Each row of a before or after table is a point. The points were changed in one or more steps. Then noise was added and the rows were shuffled. The steps act on columns, c1 being the first. Write out the steps. A step turns or swaps two columns, mirrors them in a line or flattens them onto one, adds a multiple of one to another, or multiplies or shifts one. Angles are multiples of 10 degrees, from the lower column toward the higher: turns from -170 to 170, lines from 10 to 170 but not 90. Use the fewest steps. Two steps may share a column if one is a turn and the other turns, adds or multiplies; they go together, in the order done. Otherwise the lowest column goes first.

Before (9 x 2):
[[-42  13]
 [ 13  10]
 [ 30 -30]
 [-50 -14]
 [ 24 -30]
 [ 51  -8]
 [  2 -30]
 [-21 -47]
 [ 10 -30]]
After (9 x 2):
[[ 20  10]
 [ 45  -8]
 [-54 -47]
 [  1 -29]
 [-11 -29]
 [-19 -30]
 [  8 -30]
 [-60 -13]
 [-34  14]]
Steps: add 0.7 times c2 to c1

Before:
[[-12  53 -15 -25]
 [-10  23  15 -21]
 [-24 -14 -46  42]
 [-31   5  30 -41]
 [-41 -22 -37 -25]
 [-13  25 -19 -29]
 [-38 -19  -9 -21]
 [ 39 -24  41 -11]
 [ 33  35  -7   4]
 [ 46  40  20  43]
 [ 29  22  28   2]]
After (11 x 4):
[[-23  23 -73  38]
 [-38 -28  -9   0]
 [-14  -7   7 -38]
 [-13  14  25 -57]
 [ 38 -24  33  11]
 [ 34  26   8 -24]
 [-41 -33 -38   1]
 [-10  -1  37 -31]
 [ 28  15  39 -16]
 [-31 -28  50 -31]
 [ 45  59  22  -3]]
Steps: turn c2 and c4 by -50 degrees; add -0.7 times c4 to c3

Before (10 x 6):
[[ -25   21  -76  -26   41   12]
 [ -22  -64  -13   -7  -18   32]
 [ -19   33    1   64   40   66]
 [   4    7 -110    1  -27   20]
 [  -5   11   -4   -3   12  -23]
 [  -1   29  -16   28   36  -19]
 [  -3  -29  -25  -19   39   26]
 [  18  -27  -11   -6   42  -11]
 [  -9   26   -8  -33   16   17]
 [  11   -9    4   -2   19   -6]]
After (10 x 6):
[[ -11   59  -13   -4  -20  -42]
 [  -4    1   -7  -34   15   31]
 [  -1  -26   -3   -2   11   -3]
 [  -8    2  -76  -27   39   25]
 [  -7   39    1   63   42   62]
 [  -5   41  -24  -17   39  -14]
 [   6    5   -7   -7   42  -29]
 [   1   16 -111    0  -27   14]
 [   6   -4    2   -4   18  -11]
 [   1  -31  -16   29   39   17]]
Steps: multiply c1 by 0.4; mirror c2 and c6 in the line at 60 degrees

Before, 10 rows:
[[-27  53  20   9   8  24  19  22]
 [ 26 -10  11  -6 -30 -34 -43 -74]
 [ 20   7  33  40  48  53  -4  23]
 [ 27 -27 -27  21 -23 -42 -23 -22]
 [-34  40   5  -9  56  34 -25  36]
 [ 11 -35 -10 -16  -3  -2   5 -44]
 [ -6  47  20  13  44  17  23  21]
 [-12  14 -17  42 -61  39  -4 -40]
 [-22   7 -18  43 -10  -7  -7 -68]
 [ 25  37 -45  32 -32  31  -1 -61]]
After:
[[ 28 -37  26  -5 -22 -36 -43  44]
 [-19 -47 -11  43 -15  -6  -8  34]
 [-28 -28  14   8  16  22  21 -34]
 [ 10  -3  -5 -17  -7  -1   2  39]
 [-14 -39  15  43 -60  40  -3  15]
 [ -6 -21  -4  17  47  18  21 -31]
 [ 23   6 -11  19 -29 -44 -24  26]
 [ 20   8   6  42  61  48  -3 -15]
 [ 22 -68 -21  34 -52  31   0  17]
 [-32  -5 -22  -9  48  36 -28 -38]]
Steps: turn c2 and c8 by -140 degrees; multiply c8 by 0.7; turn c3 and c5 by 30 degrees

Before (9 x 11):
[[ 45 -10  32   3   8  18 -39  14 -12 -17 -39]
 [ 22  28 -10  15  11  10 -45  32   0  40  -8]
 [ 43  38  -9  41 -21  -8  19  63   7  -8 -16]
 [-11  37 -12 -18  30 -54  -9  63   2  22  10]
 [  8 -51 -36  -9   4 -21 -52 -21  39 -24  10]
 [  3 -23  24  22 -45  -7 -34 -18 -50  23 -11]
 [-41 -33 -23  47  34 -35  -4  43  13  48 -11]
 [-38  21   8  -3 -27 -28  15  50  21 -30  41]
 [ -5 -35  -1 -28  -1  -7  -3  47 -48  35  31]]
After:
[[ 21  27  -9  -3  13  13 -46  40  39 -11 -15]
 [ -9 -37  -2  27  -3  -7   1  61  51  35  36]
 [ 46  34  -9 -10 -20  -6  19  83 -10  -7 -47]
 [ -2 -23  26 -10 -46  -7 -36 -24  38  35 -23]
 [-10  36 -15   9  25 -54 -12  82  20 -12  23]
 [-41 -32 -27  -4  32 -33  -4  59  44 -30 -45]
 [  5 -51 -36   5   3 -20 -47 -25 -35 -31  15]
 [ 44 -13  36 -33   8  19 -41  22 -14  18  -9]
 [-38  21   8  42 -27 -25  15  63 -34 -12  11]]
Steps: turn c4 and c11 by -80 degrees; multiply c8 by 1.3; turn c9 and c10 by -110 degrees

Before:
[[  1 -17  24  -6  46  -6 -30  10 -23 -28 -15  36]
 [-22   2  39 -54 -46  35 -19   9   3 -28  27 -45]
 [ 43   0 -15  10  23 -30 -49  34 -25 -14  -1   9]
 [-36 -48 -19  19   2 -31  -7 -32   5 -27   5   6]
 [ 60 -50  33  59   5   0   1   3  -1   8  19   2]
 [ 40 -28 -11   6  48  34  25 -33 -17  29  12 -21]
 [-25 -33   0  49 -28 -17 -51   2   4 -15  -7 -21]
 [ -8 -33  19 -24   7  40  -1  21 -14  25   4  35]]
After:
[[-27 -35   0  50 -27 -13 -53   1 -22  -2  16  -5]
 [ 28  -2 -44  11  24 -28 -49  35  20   2  12  36]
 [ 53 -50  97  59   5  -7   2   2   1  14 -16  30]
 [-29   1 117 -55 -44  21 -20  10 -39  35  14   8]
 [ 22 -28 -32   5  48  30  27 -34 -11   2 -32  42]
 [-27 -46 -57  20   2 -34  -6 -30   4  14  24 -25]
 [ -1 -18  70  -4  48   4 -30  11  43  -3  31   1]
 [ -4 -34  56 -24   6  37  -1  21  36  -4 -26  -8]]
Steps: turn c9 and c12 by -120 degrees; turn c1 and c12 by 30 degrees; multiply c3 by 3; add -0.5 times c11 to c6; turn c10 and c11 by -110 degrees

Before (11 x 14):
[[ 37  35 -35   5 -35  -5 -23 -20  -1 -27  35  -9  11  29]
 [-18  24 -24  51  39 -39  18  -7   4   2  -7  15   4 -15]
 [ 28  32  -5  -6   3 -13 -16 -36   0 -23  34 -48   5  37]
 [-23 -22   1   2  -8  27 -11 -15   8 -45  -3  29 -12   2]
 [-18  13   9  10  34 -22   6  20 -23 -19   0  35 -20 -14]
 [  2  40 -29  42  24  -7  10  22  28   3   7 -16 -14 -11]
 [ -7  -7  17  -3  -4  -9 -39 -20  -3  -8 -14  27 -17 -11]
 [-25  29   0   8  -4 -47   3   1  -2 -40 -19  15 -25  -7]
 [ -3  42 -48  30  15  33 -10 -21 -17  18  21 -47 -10  27]
 [-22  27 -31  28 -10  12 -17   4  15   7  42 -25  12  32]
 [  7  23 -32  26  -9   9  17   5  18  26   2 -12  10  40]]
After, 11 rows:
[[   5  -15    2    9    0   31  -20   -3   23    9   39   12   -7   35]
 [  -1   33   42  -17    5   -2  -18  -19   11   -9   14   26   -8    8]
 [  27  -32  -74   57    0    6  -29   22  -11  -11   -6  -15   -8    1]
 [  10  -25  -81   32    1   -4  -15    6  -10   29   -2  -15    4  -37]
 [  -9   -9 -123    7    2  -19  -42  -20    4   22  -36  -50   -4  -28]
 [  22   -1  -79   29   -5   12  -29    3   19   28  -43  -25    0  -15]
 [ -10   -5  -14  -28    0   25  -40  -39  -23   41  -27  -49    0    9]
 [   5  -29  -61   45   -2   31  -11   -2   12  -10   23   10    1    5]
 [  19   20    2   -7    2  -23   12  -18   18   20  -13   28   -4   40]
 [ -18  -14   24   25    2   23  -12   19   21  -10    6   34  -13   26]
 [ -11    4  -85  -13   -1   26  -40  -20  -33   36  -28   -6    6   11]]
Steps: turn c1 and c9 by -110 degrees; mirror c2 and c7 in the line at 120 degrees; multiply c3 by 2.5; add 0.7 times c8 to c4; multiply c5 by 0; turn c6 and c11 by -150 degrees; turn c10 and c14 by -110 degrees; multiply c13 by 0.4
